Every row gives one point. To make a cloud, some directions were put in groups of two or more. Within a group, all points are equally far from the middle, so they leave a hole (a ring in 2 directions, a hollow ball in 3). The other directions are filled evenly. Then the cloud was stretched, turned, moved and blurred a little. Count the holes, and give their numbers of directions, smallest first.

Cloud, 15 rows:
[[-25   5]
 [ 30   8]
 [-51   2]
 [-26  -7]
 [ 64 -15]
 [  0 -63]
 [ 59  21]
 [ 29 -14]
 [ 52  -3]
 [ 41   8]
 [ 36 -26]
 [ -4 -61]
 [ 11 -34]
 [-58 -19]
 [ 51 -29]]
Holes: 0

Cloud, 22 rows:
[[ 75 -11 -16]
 [ 38  52  27]
 [ 68   2  19]
 [ 55  25 -38]
 [  8  -6 -34]
 [ -1 -53 -32]
 [ 27 -18  -5]
 [-54   2   2]
 [  5  13   3]
 [ 15 -16  27]
 [ -9  47  26]
 [-42  27  15]
 [ 50  25 -50]
 [-41 -25 -13]
 [ 47  28 -28]
 [-37   6  54]
 [-28 -31 -33]
 [ 38 -64 -31]
 [  6  67  31]
 [ 36 -35  38]
 [ 49 -41  22]
 [  2  63 -13]]
Holes: 0

Cloud, 30 rows:
[[-59  21 -46  11]
 [-48 -14 -57  25]
 [-39  44 -43  13]
 [-18   1 -67  25]
 [ 47 -16 -37  19]
 [-35 -25  39  37]
 [ 38  14  47 -32]
 [ -7 -62  34   0]
 [ 65  12  29   3]
 [-69   1 -36  -1]
 [ 24  26   2 -54]
 [-40  25  37  33]
 [ -2  28  25  50]
 [-29 -20  22  52]
 [ 24  27 -61 -19]
 [ -4 -41  55  -2]
 [-26 -44  44  19]
 [ 51 -30  39 -14]
 [-30  -6  37  46]
 [-33 -36  31  37]
 [ 62   9  39 -10]
 [  4   9 -71  16]
 [-43   5  17 -36]
 [-46  11  44  -6]
 [  1  13  16  56]
 [-19  -7 -62  32]
 [ -5   5  50 -35]
 [-40 -58   1  27]
 [ 20 -63  18 -15]
 [ 35  48 -14 -36]]
Holes: 2 (2, 2)

Cloud:
[[ 22 -10  73 -44  -7  24]
 [-24 -27 -41  29  10  42]
 [-34 -15 -16  55 -20 -31]
 [-41 -26  33  36  27   1]
 [ 51   0  -8 -13 -24  45]
 [-35 -35   6 -14  -5  64]
 [  9  14 -23 -43  69  30]
 [-20  38 -68 -48  18  10]
 [-55 -36 -18 -30  19 -36]
 [-57  -1 -57 -43 -19   7]
 [-19  12 -26 -13  47  66]
 [-15 -37  -3 -14 -18 -71]
 [  3  49  25  20  -3  53]
 [  7  38 -23 -16  26 -54]
 [ 11  32  22 -48  19  57]
 [ 10  24  19 -20  69 -16]
 [-12 -56 -41 -44 -20 -34]
 [-51  53 -19  -4 -50  -7]
 [ 13  21  16 -77   7  29]
 [ 41  -6  49  23  21  -5]
 [-63  35  41 -13   2  11]
 [-39 -26 -18  -4  40  47]
 [-53 -24  50 -25  -8 -41]
 [-28  72 -16   8 -18 -32]
 [-51  41 -24  -8 -58   3]
 [-20  46  23 -33  14  54]
 [ 45   4  39   1 -34  28]
 [ 17   5 -19 -60  58  26]
 [ 20 -30 -39 -68  -8 -21]
 [ 13 -42  19  35 -25 -37]
 [ 49 -24 -13 -19 -37  31]
 [  5 -16  26 -11 -69 -43]
 [  3 -47  -4 -59  27 -39]
 [-34 -28 -18 -36 -77  -3]
 [ 30  20   1 -18  16  71]
 [-31  10 -13  16  69  24]
 [  1  33  -6 -69  22  41]
 [-62 -10  27 -50 -25  29]
 [  8 -47 -36 -58  -6 -35]
 [-18 -33  53  41 -32  -2]
 [-56   7 -39 -34 -53   9]
 [-55  14 -57 -46  -7  14]
 [ 22   9 -50 -34  26 -40]
 [-12  49 -59  23  20 -35]
 [-20  66 -17  31 -32 -13]
 [-41  14  42  21 -17  47]
 [-36  24   4  43 -54  16]
 [ 23  -8  -3 -44  70  -1]
 [-40  37  33  25  40  12]
 [-24 -10 -41  49  25  23]
 [-22 -34  -4 -59 -69 -11]
 [-36   9  23  43 -46  27]]
Holes: 3 (2, 2, 2)
